Rows are points. Each copy is the shape, with its points in the same order, stretched, turned, moved and blurred by noise. Some copies are also mirrored. Which?
In the rows, 128 means zero.

Shape:
[[149  86 178]
 [133 190 165]
 [116 159  80]
 [135 162 104]
 [ 85  98 183]
 [151 143  70]
 [153 172 129]]
Copy 1 (7 x 3):
[[ 95 145 177]
 [168 136 158]
 [132 117  99]
 [133 113 122]
 [126 201 153]
 [107  83 107]
 [140 107 144]]
Copy 1 is: only turned
Copy 2 (7 x 3):
[[ 99  73 162]
 [179 191 175]
 [175 171  62]
 [181 156  93]
 [ 46 147 163]
 [191 130  58]
 [199 155 131]]
Copy 2 is: only turned
Copy 3 (7 x 3):
[[109 143 219]
 [ 30 192 127]
 [100  93  80]
 [ 70 115 102]
 [144 182 178]
 [ 83  56  98]
 [ 33 142 124]]
Copy 3 is: mirrored
Copy 4 (7 x 3):
[[ 70 159 149]
 [167 176 120]
 [167  92 151]
 [163 123 155]
 [ 79 133  91]
 [154  97 191]
 [164 152 157]]
Copy 4 is: only turned

Shape (9 x 4):
[[174 130  70 139]
 [ 70  64 171 181]
 [111  61 158 178]
 [183 158  76 146]
 [141 145 103  81]
 [158 127 173 127]
 [126  48 171 127]
 [157 153 106 111]
 [130 138  81 127]]
Copy 1:
[[117 112  37 118]
 [ 83  66 241 146]
 [ 92  62 199 159]
 [109 132  11 125]
 [153 191  83 115]
 [122 169 136 179]
 [133 107 203 173]
 [133 171  67 129]
 [116 134  81 101]]
Copy 1 is: only turned
Copy 2 (9 x 4):
[[ 98 129 142 155]
 [138 192 156  50]
 [130 179 175  86]
 [ 88  97 142 160]
 [137 132 118 149]
 [171 112 164 118]
 [171 190 167 109]
 [130 116 128 144]
 [104 133 123 135]]
Copy 2 is: mirrored
Copy 3 (9 x 4):
[[ 30  79 125 132]
 [122 226 141  53]
 [102 188 162  63]
 [ 34  79 129 162]
 [101  91  87 136]
 [150 136 150 131]
 [140 151 157  49]
 [ 92  95 110 148]
 [ 62 107  98 126]]
Copy 3 is: only turned
